Each row of a before or after table is a point. One or more steps were done to the points. Then noise was added and the rows were shuffled. The steps act on how far a point lies along the listed directions, d1 being the first. Write out the steps. A step turns or swaps two directions, mirrors them in a line or flattens them onto one, adds a multiple of one to another, or multiplies one. Angles are multiples of 10 degrees, from the lower direction toward the higher: turns from -170 to 170, lines from 10 to 170 but not 90. Use the fewest steps. Two steps may share a direction if one is a turn and the other turns, adds or multiplies; they go together, in the order done. Otherwise the lowest direction goes first.
In the rows, 128 means zero.

Directions:
(1): [136  72 179]
(2): [203 137 126]
(3): [123 179 185]
Before, 10 rows:
[[249  98 163]
 [105 130 108]
 [105 138 119]
 [139 167 127]
 [209  95 185]
 [113 137  92]
 [168 138 151]
 [157 120 156]
 [167 132 157]
 [113 134 132]]
After (10 x 3):
[[ 56 135 235]
 [ 98 139 108]
 [ 88 117 158]
 [ 73 102 213]
 [143 128 104]
 [149 137 109]
 [100 112 157]
 [129 123 113]
 [ 85 125 155]
 [151 155 107]]
Steps: turn d2 and d3 by 130 degrees

Directions:
(1): [ 85  59  95 113  78 176 173 151]
(2): [168 118  60  76 133 114 144  52]
(3): [137  83 103 217 148 160  88  87]
(4): [108  70 181  79 203 147 116 111]
(5): [169 128  90 148 199 135 188 185]
(6): [ 34 179  85 131 169 138 131 110]
Before:
[[ 72  90 155 151 151 158 123 130]
 [157  81 123 140 160 162 152 187]
 [117 154 131 162 130 122 109 121]
 [163 155  34 118 144 107 161  85]
 [127 144 137 158 122 101 128 141]
 [108 158 125 177 107 118  99 144]
 [154 171 103 159 174 120 157 179]
 [124 161 124 141 114 122 126 174]
 [165 131 157 126 116 113 111 122]
 [143 125 165 118 138 139 134 169]]
After, 10 rows:
[[ 49 107 153 169 147 156 118 146]
 [119 152 145 188  97 117  93 161]
 [123 157 139 170 123 125 111 131]
 [161 166 110 168 166 116 150 192]
 [137  80 130 146 173 168 150 193]
 [159 128 163 118 127 117 108 115]
 [134 133 147 160 121 101 125 146]
 [128 126 176 126 150 147 131 177]
 [131 154 143 146 105 122 124 190]
 [205 137   4  95 132 102 170  55]]
Steps: multiply d2 by 1.6; turn d4 and d6 by 30 degrees
